Each wall is flat, endless, passes through zero and stands at right angles to its row. A trip goes straight from one point to another. Which walls does it cross, in order?
In the rows, zero is written as 128.

Walls:
(1): [106 135 186]
(2): [129 212 115]
(3): [ 95 157 193]
(4): [168  99 132]
Trips:
[103 118 110] to [ 90 101  82] -> none
[128 138 105] to [182  53 136] -> 4, 2
[156 157 183] to [140 193 149] -> 4
[ 75 166 134] to [133 155 184] -> none
[118 141 167] to [123 136 108] -> 1, 3

Walls:
(1): [ 71 146 136 110]
(2): [166 142 136  89]
(3): [ 77 107  94 125]
(4): [142  87 127 191]
Trips:
[ 83 132 108 146] to [108 240 135 127] -> 4, 3, 2
[121 165 101 159] to [ 39 109 170 170] -> none
[ 70 147  78  42] to [116 144 126 151] -> 2, 4
[199 116 152 150] to [161 158 170 160] -> none
[ 69 135 133 110] to [133 145 131 103] -> 2, 3
[148  95 168 132] to [184 115  63 142] -> none

Walls:
(1): [144  75 158 126 104 104  94 140]
(2): [ 92  74 160 147  80  68 187 185]
(3): [214 152  98 149 122  89 146 214]
Trips:
[101 136 159 154  79 155 113  73] to [147 127 133 100 168 145 116  64] -> 1
[117 149 159 210 172 121 124 111] to [ 86 101 128  86 165 159  98 137] -> 1
[135 162 143 136 128 101 117  65] to [137 175 111  71 211 109 152 172] -> 3
[152  10 115 101 124 162 150 134] to [ 85 134 125  92  90  54 141 128] -> none
[151 120 146 114 143 110 229 155] to [114 151 117 139 117 111 186 174] -> none
[105 126  60 150  98 146 114 176] to [136 136 126  95 127  96  85 122] -> 1, 2
[ 79 190 129  74  88 158 128 163] to [135 157 105  90 150 100 145 102] -> 3
[169 144 138 119  96 104 107 107] to [145  27 146 150 165 157 119 134] -> 2, 3

Walls:
(1): [150 181  98 170  50 122 150 151 134 106 163]
(2): [155 128 129 163 114 126  74 115 152 139 148]
(3): [ 93  77  47  85 112  88 152 135 167 118 133]
Trips:
[ 74 151 151  98  50 130 149 166 153 140 139] to [177 176 152 152 167 189 214  71 128 116 131] -> 3
[132 113 165 128  95 111 128 152 112 138  46] to [ 81  93  46 153 143  91 101 154 158 102 108] -> 3, 2
[163 122 157 154  79 164 112 182 160 113  92] to [188  87 136 129 112 200 182  78  86 121 169] -> 2
[101 211 132 146 145 195  65 113 150 125  89] to [183 152 140 159 166 227 134 145  78 166 137] -> none
[ 91  92 150 129 168 115 175  61 131 158 122] to [159 154 174  68  69 100  66 104 155 134 131] -> 2, 3, 1

Walls:
(1): [105 184 114 224 195 159 105 186  92  85  98 144 128 144]
(2): [158  97 160 102 104 136 165 171 124  88 138 127 112 105]
(3): [165  80 115 132 155 166  42 156 129 129  91 143  68 104]
(4): [109 101 134  91 162 183  67 158  83 101 100 135 113 109]
(5): [128 120 180 128 111 111 119 116  69 137 171 172 161 154]
Trips:
[128 143 127  95 175 119 154 116 116 174  87 132 100 127] to [127 154 115 110 109 185 137 129  84  78  97 177 126 133] -> 1, 2, 5
[145 160 176 132 132 130 170 153 174  87 183 133  88 129] to [107 233 156 147  52 146 148 135 138  87  97  90 168  93] -> none
[125 208 144 181  82 158 161 121 127 164 133 134 122 159] to [134 192 113 172 211 183  65  83 191  74 153  98 137 125] -> 5, 3, 4
[ 93 137 101  99  57 114 154 103  87 129 143 171 191  69] to [166 118 122 181 143 126 119 148 130 114 122 109 102 138] -> 1, 3, 5
[177 158  99 177 108 193  77  96  93 134 117  75  88 151] to [ 95  87 155 103 128 156 149  97 134 106  96 127 183 142] -> 1, 5, 3, 2

Walls:
(1): [178  92 128 110 165 158 132 163  78 116  64 149  71 135 144 119 182  91]
(2): [125 137 128 108 167 101 185  84 156 125  86 116 103  93 125  85 178  89]
(3): [ 96 126 118 181 169 116 156  96 172 168 167  30  91 133  64 105 128 113]
(4): [159  79 125  63 165 191  10 116  78 160 143 108  62 126 104 157 114 198]
Trips:
[119 126  62 161 111 129 155 149 103  87 164 155 123 135 152 117  90 148] to [ 98 144 151  57  54 134 182 139 167 214 142  99  99 143 232 114 165  93] -> 2
[148  96 119 132 171 122 147 109 116  97 135 110  96 144  84 164 134 120] to [128  66 178 171 178 116 121 129 165 152  81  93  75 103 193 137 177 122] -> none
[188 121  75 160 197 147 140 160 180 140 118 119 151 170 102 119 120 156] to [ 84 150  58 107 146 144 124 129  82 156  72  91 120 123 166  82  94 154] -> 2
[ 86 124 192 144 132  72 129 130 114 164 159 165 158  86 130 134 120 164] to [145 127 127 154  78 124  78 148 114 120 131 110 152  97 117  67 188 114] -> 1, 2

Walls:
(1): [ 71  80 117  90 130 185 153 125 199 150 147 105 155 116 136 110 134 121
 164  93 130 155  74  99]
(2): [133  86 129 221 129  93 109 190 144 161 137 104 155 127  95 154  83 115
 190 120 139 117 129 157]
(3): [125 129  77  47  91  93 119  89  72 155 170  89 136 162 144  87 123 127
  56 112 162 127 145 150]
(4): [138 127 155 165 144 130 105 123 201 121 106 159 156 141 103 134 179  85
 118 122 107 113 130 101]
(5): [138 136 101 137 120  99 129  90 131 122 111 117 117  54 135 127  68 171
  19 139 192 156 106 101]
Trips:
[ 82 106 141 189 101 156 102 104 104  87 142 141 108 139 144 114 110  86
  77 109  99 115 126 144] to [151 126 166  98 108 118  69 159 130  61  95 131 181  80 200 127 152 141
 132  76 113  95 132 135] -> 3, 5
[ 78 134 220 172 120 119 108  95 173 124 150 167 176 139 148  59 193 112
 149 103  86 171 186 144] to [ 50 126 172  66 175 114  68 124 137 152 136  94 114 184 108 129  77  79
 110 105 164 118  71 163] -> 2, 3, 4
[151 156  71 110  65 141 178  98 115 175 144 126 170 165  80  72 137 124
 171 188 130 173 159  36] to [ 95 141 133 136 110 178 155 144  96 102 128 137  87 103  95 157 174 103
 108  85  77 160 126 169] -> 3, 4
[ 70 123 193 182  51  67 131 158 113  89  82 155 148 154  98 113 186 120
 130 122 104 141  67 149] to [187 121 147  69 133  57 134  94 140 112 122 161  85 173 135 112 209  56
  97 157  90 152 149 102] -> 2, 3
[123 105  91 149 154 142 126 178 101 146 144 114 134  81 126 169 167 151
  83 108 183 119  81 127] to [129  78 123 169 151 120  57 149  72 163 160 175 156 168 182 248 182 137
  39  55  66  87 104 137] -> 1, 4, 5

Walls:
(1): [120  75 149 141 168  69 112 141  95  72 144 135 124 101 149 161 125 104
 124 161  60 158  64 222 174  76 129  80 125 121 123 113 118 137 115 150
 172 141 118 165  39  96 114 129 143 173 172 124]
(2): [ 88 154 126 190  88 200 101 137 205 128 126 134 120 145 167 115 104 134
 106 121 128 140 166  88 132 212 152 115  79 128 207  81 158  96 174 131
 144 120 108  64 130 121 180 204  79 128 156 115]
(3): [137 157 141 168 105 125 113 101 118 146  86 150  78 151 140 148 131  79
 121 151 134 139 118 173 117 214  80 115 108 217 129 111 117 129 133 152
 174  89 156 113 151 116 110 130 136 150 174 157]
(4): [182  85 107 166 117 156 139 171 152  48 107  81 122 108 129 198 110 150
 131 132 168 145 168 163 109 102 103  60  96 131 133 147  39 110 150 121
 134  88 119 194  94  79 133 125 135 109 139 141]
(5): [ 88  75 110 188 132  85 137 145 151 147 124  76  87  94 124 182 160 100
 140 191 109 121 129 149 160 164 136 130 102 110 148 135 115 116 140 140
 164 111 100 108 137 114 167 124 150 161 112 107]
Trips:
[ 86 189 128  98  78 127 120 119 107 109 165 102 144 147  85 129 129 107
 129 132  97 158 100  80  65  62 115 162 136 121  99 143 147 149 182 121
 127 102 167 116 160 126 156 106 111 181 108 103] to [115 115 146 193 128 119 117 138 143  37 143 156 152  92  75 155  83  82
  71 111 122  94 202  59 164 192 162  92  63 186 174 180 150  80 127 129
 120 144 169 140  97 116  78  90 150 147  89 110] -> 2, 4, 5, 3
[140 127  95 166 130 148 110 100 154 163  65 144 166 185 119 148 131  98
 130 140 192 156 186  74 182 115 100 168 192  72 127 173 113 148 183 125
  78 127 149 112 145  96 124 141 168 152  94 168] to [110 133 132 207 150 104  92 142  85 130 123 173  65 148 103  98  86 163
 182  99 115 145 138 124 108 136 149  90 124 143 194 110 173 149 137 161
 123  83 148 130 149 128 117 157  77 100  56 108] -> 4, 3
[156 121  94 119 115  75 125 184 154 123  83 114 163 146 164 104  85 109
 129 171  92 152 138 154  79  53 156 121  50 114 143 132 191 193 112 121
 173 149 143  81 161 186 129 135 135 144 166  48] to [136   7 117 116 128  99 137  74 151  85 118 158 141 113 185 131 102 164
  46  80 165 163  95 127 109 105 203  51 148 118  86 154 112 110 124 126
 197 149 111 144 124 110 137 115 184 204 119 144] -> 2, 4
[ 47 139 118 164 115 181 175 110  79 146 171 140 155 105 179  85  65  90
 120 167 127 103 159 202  99 165 136 115 162 125 156 163  79 138 175 107
 141  74  75 180 141 150 120 104 152  78  97 139] to [173 106  86  76 129 124 182 126 134  53 102 158 155 156 195  66 128 118
 169 132 123 120 158 182 149 110 106  63  58 122 143 164 166  79  84 109
 119 100  78  64 154 166 143 168 173 121 198  38] -> 1, 5, 3
[156 181 174  96 140 121 158 147  95 154 142 191 109  97  98 150 136 200
 123 155 129 144  77 153 173 196  98 109 181 162 168  95 137 112 165 121
  62 126  77 115 135 167 105 179 128  55 131 130] to [155  43 130 135 109  73 137 158 122 177 188 116  65 141 107 137  88 156
 157  94  96 206  68 106 102 135 164 183 149 130 160 138 135  97 116 119
  79 131 196  96 134 139 142 105 109 173 119 142] -> 2, 3, 5, 1
[178 133 161 145 151 117  61 165  87 148 108 128 138 154  48 133 169 137
  91 140 101 161  67 153  98 175 147 163 152 180 117 111 147 148 107 115
 112  85 166 154  86 129  96 128 121 164  90 128] to [123 113 150 195  49 118 109  80  81 134 110 156 164 124  64 138  74  97
 109  97 146 143 205 154 164 118 155 147 108 159 220  83 124 158 136 177
 108 130 151 106 152 111 178  98 171  76 146  83] -> 2, 1, 5, 4

Walls:
(1): [112 102 162 122 159 109 103 119 101 114 152 191 115 223 141 136 109 171
 132 148 153  80 132 157 126  75 132 103 169 100 105 144 147 108 115 131
 161 154 168 145 123 114  80 113 138 102 164 198]
(2): [ 86 129 127 137  89 196 103  93 210 134 120 124 147  59 140 127  36 143
 173 136 172 111 161  84 109 120  41  91 131 153 134 105 117 130  65 122
 130 167 124 132  79 155 123  52 190 164 102 122]
(3): [ 97 199 103 144  74 116  76 158 102  86 130 114 140  71 113  80  90  78
 170 164 129 166  88 124 102 136 141  98 105  89 213 155 136 154 107 129
 146 107  85 111 112 192 105 185 187 162 106 178]
(4): [ 76 185 142 214 140 201 126  74 158 125 221 168 186  83 126 103 178 140
 161 175 113  79 187 102  89 190 122  93 146 129 111 146 143 119 121 132
 135 165 123  91  89 107 132 149 157 130  73  86]
(5): [ 93 131 126 176 175 153 124 151 166 150 191 101 138  84 120  89  68 149
  84 117 108 116  82  73  77 133  92  67 127 184  51 111 146 112 119 157
 155 158 120 160 118 115 153 149 181  33 126  97]
(6): [155 124 148 153 100 140 135 170  68 103  84 188 110  76 104 133 144 216
 117 155 140 190 141 135  71 233 121  67  87 158 139  90 136 129 106 169
 181  97 127 123  69 190 135 200  90 154 130 140]
Trips:
[191 144  97 141 125 109 240  87 144 123 121 147 126 124 144 132 170 152
  88  82 156  98  77  98 142  87 154 164 143  64 133  56 133 106 104  92
 153 142 118 113 146 109 110 103 151  76 101 172] to [204  83 186 151 120 116 128  60 208 153 148 147 151 110 121 155 210 192
 139 122 165 156 120 117 128 163 127  83  94  13  75 127 162 150 115 181
 124 132 201 133 134 124 123 137 168 155 153 129] -> 4, 6, 2
[117 147 145  77 159  95 134 144  96 210 107 135 140 147 123 133 139  78
  90 139 185  82  71  99 168  95 152 127  93 136 106  59 117 135  97 160
 112 203 161  70 128 121  81 188 112 160  79 113] to [187 124 127 143 108 104  87 127 137  96 196 142  98 161 137 157  57 143
 127  99 177 127 165 112 137 101 104  81 209 111  97 105 146 121 148 208
 186 168 163 110 133 110  98 130 141 101 169 160] -> 5, 2
[ 64  94 144 123 163 132 139  99 174 112  97 213  88 106 118 186 115 206
 115 150  75 164  28 229 123 122 122  81 139 150 109 130 137 153  98 114
 163 157 123 163 156 120 135 153 202 155 160  65] to [131 113  99 149 172 121 103 183 172 122 109  92 218  89 196 129 116  85
 160 151 172  97 103 166  80 168 170 164 147 146 116 153 141 108 164 151
 118 212 114 179 116 188 124 139 147 146 151 172] -> 4, 3, 6, 1
[ 79  94 175 121 123  89 176  79  67 105 113 133  81 157  90 164 195 195
 160 148 133 187 130 159 147  83  85 138 154 159 160 121  71 120 105 115
 144 148 137 106 109 104 192  77 108 161 135 165] to [112 202  54  79  74 192 203  68 100 206  98 120  87 108 177 184 143 186
 153 169  72  94  69  97 159 196 119 141 139 201  71  87 131  96 129  66
 140 156 139 170 134  76 132 181 189 152 122 156] -> 2, 4, 1, 5
[110 173 120 124 153 134 149 168 125 179 144  85 169 121 175 103 144 132
 103 177 128  98 167 165  81 128 153 126 128 104 214 153  76 172  97 103
 107 205 114 116 156 166 125 189  76 103 189 116] to [134  72 108 199 126 148  58 117 141 173 136 228  83 113 130  87 180 149
 155 117 147 104 139 142 156 135 100 120 174  56 119 132 116 124  70 112
 169  68 165 125  81 176  81 152 100 129  97 128] -> 6, 1, 2

Walls:
(1): [130  58 167 122 232 123 109  85 169 131 147 124 234 149 114 142 107 187
 132 171  94 122 143 166 141 112 125 106 109 127 117 137  78 150 132 121
 166 151 119 124 106 173 146 160 123  67 138 145]
(2): [107 138  67  97 140 135 115  89 188  95 154 122 144 107 178 198  78  51
 100 117 147 116 139 114 166  95  81 124 131  99  64 110 105 133 108 103
 154 119  95  60  94 113 137  96 127 104  32 109]
(3): [174 179 100 132 150  65  91  82 167 116 176 174 113 109 143 101  76 139
 141 181 133  80 113 111 160 154  57 117 144 121 124 118 155 128 130 146
 112 111 170 106  88 100  55 178 112 115  18 113]
(4): [103  99 111 158  69 224 115  86 102 127  80 112 137 151  79  98 163 126
 149 109 137 127 101 143  98 153 169 133 149 213 108 184 128 104  70 104
 141 140 102  68  98  92 161 148 132 195  95 133]
Trips:
[151 110 138  91 104  59 146 172 112 166 148 119 102 109 115 175 118 128
 178 174  95 118 117 122  79 184 126 102 116 132 169  59 121 129 172 118
 141 153 125 104 195  91 151 117 146 166 138 115] to [132  88 125  58 164 115 142  60  90 155 112 103  71  37 177 110 138 161
 136 138 151 102  86 134 176 102  80 136 166 151 177  88 159 171 135  57
  80 110  83 116  74 137 151 146 141 163  68 106] -> 3, 2, 4
[161 125 139 140 100 142 129  90 131 155 170 130 123 128 117  71 145 150
  88 136 147 213 135 179 139 143 154 155 101 133 114 155 124  97 127  87
 172 127 111 138  56 161 130 129 106  99 110 133] to [126 107  88 142 134 157 191 161  91 184  73 148 156 190 135 140 106  56
  89 149 195  70 149  97 144  86 139 132 150  16 165 169 101 132 112 108
  41 121 149 116 101 168 180  91  86 151 135 126] -> 2, 1, 4
[ 89  95  87 145 163 129 104 139 134 153 103  75 183 127 156 148 134  46
  99  83 130 123 106 151 138 114 198 130  94 158  97 157 137 109 147  90
 116 167 104 125 168  89 124 131 147 121 115  91] to [142 151  81  41 115 152 123 103  81 131  98 130 156 115  61 194 133 171
 158 117  79  88 110 157 142 154 107 119 116  80 169 137 140 158 128 145
  95 189  84 127  82 136 121 189 149 119 173 117] -> 2

Walls:
(1): [144 128 149 138 111 134 119 105 139 174 120 139 121 136 153 130 133 130
  76 107  57 140 135 134 182 132 163 118 149 120 107 167 130 138 136 152
 107  69 143  68 122 121 163 126  95 158 164 143]
(2): [143 124 109 140  99 109 160 132 122 117 121  97 117  99 131  69 141 136
 122 165 159 109 160 169 129 132 183 121 122 133 115 161 157 121 137 168
 156 124  92  89 160 117 137 129 131 123 146 119]
(3): [129 167 147 146 100 136 166 126 116 125 147 133 143 137 162  99 106 128
 135 181  86 145 128 108 175 134 200 140 149 155 130 112 124 107 148  95
 139 116 136 143 155 123 113  99 128 147 111 112]
(4): [119 141  96 113 130 193 126 158 166  87 197 162 142 107  99 150 119 143
 112 131 106 133 155 100  93 122 157 127 112 102 122 110 142 140 170 162
 104 146 121 154 114 114 132 128 108 146 136  66]
(5): [113 159 120 124 162  97 117 133 144 164  91 143 120 175 136 122 105 174
 112 143 113 123 115 179 118 131 108 126 156 150 140 114 109  89  82  79
 160  76 160 111  50 141 162 128 153 136 100  70]
(6): [129 118 118 161 124  84 115 161  86 141 147 141 111 139 138 140 142 170
 125  95 156 113 153 159  86 143 177 101  89 171 136  91 153 116 148 144
  86 109  99 121 124 126 137 123 146 135 143 154]
(7): [ 92 146 128 170 121 143 113  92 118 155 138 180 135 174 117 149 126 129
 146 128 108 129 140 103 139 119 174 128 137 141  72 188 101 162 128  54
 112 115  64 158  81 129 172 112 113 135  63 116]
(8): [123  70 159  91 155 117 114 183 182 147 145 145 141  92 140 141 146 122
 144 184 155  86 106 152 171 102 101 135 136 102 106 154 148 136 127  90
 138 176 171 152 132 116 138 162 150 109 148 157]
(9): [122 185 162 162 140 122 157 160 141  84 159 125 181 130 172 148 104 120
 164 124  63 209 105 150 116 103 151  94 114 176  91 134 154  98 110 108
 116 163 177 121 154 132 135 101 194 130 129 123]
Trips:
[167 154 140 107 154 126 120  82  83 173  85 116 113 148 143 104 160 136
 150 169 111 155 133 100 106 127 159 157 141 160 130 149 124 107 100 164
 136 119 108 112  97 161 142 182 118 175  98 143] to [114 104  82 169 157 131 128 138 164 128 132 168 131 174 137 144  90 141
 105 182 111 154 113 126 102 138  97  79 130 119 133 138 138 127 112 132
 131  73 151 140 138 144 163 112  79  82 158  94] -> 2, 4, 3, 9
[144 133  76  99  82 154 185 133 111 137  77 114 128  67 143 123 174 110
  89  95 110 118 113 163 114 158 117 165 154 101 128 126 149 136 123 148
 108 103  95 145 123 180 125 106  78 134 145 113] to [122 134 117 120  94 113 153 119 112 124 125 119 138 168 123 141 114  96
 114 153 141 114 151 160 145 175  91 129 167 132 116 100 142 143 172  59
 130 164 146 141 157 108 169  86 170 158 102 129] -> 4, 3, 1, 5, 7, 8, 9, 2
[ 83 131 100 116 137 144 132 157  97 138 154 110 149 146 124 110 126 152
 154 198 111 128 150 176 141 150  98 126 164 117 141 122 177  97 104  95
 147  98 139 147 106  90 105 150  73 151 121 144] to [137 120  95 159 115 133 154  90  79 137 112 118 132  90 143 108 125 126
 122 118 194 132 129 169 137 190 141 109 138 165 147  99 104 148 170 129
 116 145 130 169 131 110 169 144  86 103 113 126] -> 6, 8, 7, 5
[108 127 110  79 108 126 124 132  76 111  73 139  88 132  75 153 170 165
 147 161 146 135 132 158 136  63 157 114 125 151 103  89 108 191  87  81
 198 121 146 130  91 102 137 169 202 104 116 138] to [102 117 114  99 139 107 168 106  64 181  77  87 109 151 148 121 118 168
 141 130 100  98 195 146 128 101 140 128 132 136 114  27 199 128 118  88
  68 164 123  98  98  74 170 153 124 116 112 100] -> 8, 3, 1

Walls:
(1): [136 112 101 202 220 160 139  81  90 145 104 112 153 119  93 117  61  61
 113 108 150 133  99  66 160 163 126 125 153 111 172 115 135 144 165 153
  96 136  92 150 129 112 137 122 110 133 119 106]
(2): [153 125 115 136 120 160 157 157 143 139 153  95  93 141  95  92 155  75
 112 121  92  60 119 127 132  99 146 116 144 184 137 111 154  94  90 121
 100 194 114  88 105 100 122  91 139 125 128 129]
(3): [117 144 123  90 125 113 121  93 136 107  53 137 143 140 134 107 161 129
 110  97 156 129  93 118 119 128  81 157 137 136 140 123 141 143 114 106
 124 135 130 185 145 145  93 161 135 133 132 187]
(4): [145  71 131 173 111 176 134  72  61 171 134  74 154 123 139 145 127 138
 133 115 121 131 124 158 142  90 122 108 126  76  75 147 144 129 172  80
  98 144 104 179 183 158  92 137 141 119 172 149]
(5): [151 147  93 142 109 140  57 126 127 139 144 123 142 107 197 133 165 147
 135 143 111 148 110 111 154 166 102 115 167 159 144 140 109 113 101 109
  89 127 113 156 165 117 100  75 133 137 164 139]
(6): [ 47 120 165  83 128 141 104 167 148 130 144 110 103 155 197 149 106 102
  47  98 152 180 121  71  83 113 113 108 138  85  88  74 149 136 155 118
 135 142 145 171  88 131  95 108 119  63 172 182]
(7): [134 128 137 102 161 120  77  99 131 122 111 119  57 130  46 156  97 112
 121 125 149 177 130  99 164  77 141  98 129 100 179 143  96 198 136 110
 138 127 155 181 151 106 119 121 104 117 149 132]
(8): [154 128 166 143 180  86 152 164  99 122 142  89 147 141 162 104 130 158
  65  84 146 104  86 124 160 119  76  96 150  96 102  94 171 108 128 198
 121 110 119 168 100 114 127 164 113 162 122 168]
(9): [ 98 154 154  94 170  96  99 103 122 144  72 131 130 160 147  88 139 111
 107  46  88 116  91 147 119 185 149 120 148  55 165 119 153  86 176 174
 188 119 138 114 104 128  95 103 134 218  68 120]
Trips:
[ 61 126 119 115 152 122  70 127  83 121  59 156 138 154  76 122  93 166
 144 112 118 154  77  85 192 162 112 100 121 146  63 133 123 104 147 139
 115 108 118 154 115 137 141 109 102 126  95 127] to [ 98  86 122 142 145  79 190 113  60 135 152 158 141  70 147 158 154 150
  90  81  89 159 143 126 101 109 103 112 132 134  98  90 141 124 141 142
 113 159 129 162 171 122  91 104 149 138 156 162] -> 4, 7, 9
[117 172 129 103  97 117 140  85 122  93 122 195 144 102  58 170 110 121
 164 110 137 108 167 157  65 138 124 126 137 113 162 149 134 127 173 140
 140 157 140  86 156 141 114 104 158 157 145  62] to [134 102 173 120 153 152 113 161 141 115  97 177 169 104 101 114  67 125
 143  91 115 130 119 109 116  77 115  90  90 103 159 127 125 106  74  48
 111 116 136 121 149  79 163 147 100 136 139 170] -> 1, 3, 9, 6
[157 148  96 123 100  97 175 122 135 124 150  62 148 119 188 111 201  86
 146 167 181 156 158 111 137 167  57 167 119 136  89 142  92 171 119 143
 149 154 176 124 126 153 129  69 123 122  38 141] to [113 134  74 116 173  98 105 131 161 120 110 114 113  95 153 173  90  99
 168 134 161 145 135 114 123 102 123 117 129 131  78 190 125  88  74 137
 159 131 154 117 141 103  96 147 110  96 137 138] -> 6, 7

Walls:
(1): [158  84 108 158 139 152  98 147  66 153 115 153 125  87  52 137 109 154
 114 158 137 156 126 105 128  78  94  98 134 177 148  99  54 128 101 118
 172 157 155 132 130 109 120 135  29 182 175  97]
(2): [168 150 152  50 102  63 113 134 124 119 126  79  85 119 188 120 156 112
 136 123 211 163  57 146  82 142 113  55 142 100 118 136 101 126  88 158
 180 198 118 123 114  90 155 158 160 142  79 110]
(3): [133 156 132  68 166 107 119 115 129 150 140 119 125  89 107 123 155 139
 147 185 112 160 143 147 144  39 149 151  86 133 153 146 189 122 112  81
 101 161 130  82 125  52 103 139 181  63 185 135]
(4): [131  75 119 100 141 157 111 110 121 102 160  93 166 115  91  93 108  76
 126 136 111 126 166 130 139 137 166 116 115 138  67  81 196 134 105 186
 102 105  85 178 167 120 187  78 186 144 128 101]
(5): [173 169 160 120 147 237 157 159 117 123 103 223 107 118  53 130  50 127
 159 120 199 108  98  68 107  37 167 165 119  85  77 110 175 132 137 122
 161 151 125 138 136 132 121 140  41 122 142 201]
(6): [167 144 117  82 132 168 166 106 101 133 103 169 139 181 108 139  73  91
 181 169 168 189  51 134 150 109 142 115  86  42 122 127 173 109 148  77
 135 168 119 152 133 101 115 179 129 181 138 164]
(7): [106  81 146 131 137  64 126 156  95 153 109  96 147  94 124 148 101 130
 135  91 224 157 136 101 163 185 144 115 111  56  97 110 124 181 149 113
 209 125 118  98  81 160 174 104 160 132 166 123]
Trips:
[100 178 149 193  90 124 103 172 130 188  79  88 150 129 155  65 119 100
 141 205 101 118 147 139 141 143 159 173 106 147 125 118 206 128 165 137
 103 128 172 171 120 148 142 184 112 139 130 153] to [155 131 136  75 109 127 132 181 103  89 150 178 149 141 143 174 100  82
 158 145 128  82 168 116  63  74 147 105 166 162  94 139 111 126  61 152
 143 140  86 127  69 154  77  66  73 111 101 138] -> 6, 3, 1, 2
[162  59 156 161 142 103 171 175 157 160 106 114  76 169 136 139 114 115
 144 160 144 118 137  81  94 170  87 118 168 161 197  35 161 138 127 151
 104  91 177  22  83  74 133 150 117  67  84 131] to [114 156 104 125 129 193 113 116  65 142 149 118 159 145 144 184 114 104
  90 168  42 133 105  94 127 109  60  68 177 163 169 161  79 110 139 106
 143 119  40 118 168 105 146 143  74 138 178  52] -> 7, 2
[143 146 183 105 131 143 168 136  96 128 130 139 160 166 169 143  85 212
  60 114 177  77 201 123 137 177 181 153 106 141 130 148  95 127 113 115
  92 140 126 149  80 151 128 136 143 151 185  84] to [ 68 144  89 108 102 112 144 151 122 121 201 147  84 176 144  68 136 110
 107  78  88 122  66 136  81 137 101 133 161 115 156 119  57 163 188 124
  94 105  77 124 154 114 118 131 125 179 122 142] -> 7, 2
[ 91 163 137 132  76 138 103 102 158 113 115  74 184 129 143 160 122  76
 116  56 136 132 111 146 129 125 115 151 102 140  68 176 183  87 134  63
 164 129 149  67  86 180 168 178 143 123  99 193] to [163 148 198 143 140 134  92 108 111 173  82  60  93 111  62  49 115 102
  62 130 142  83 188 118 144 187 177 131 132 118  93 121  96 131 148 151
 170  73 162 126 108 141 150 117 126 211 147 157] -> 6, 4, 2, 1
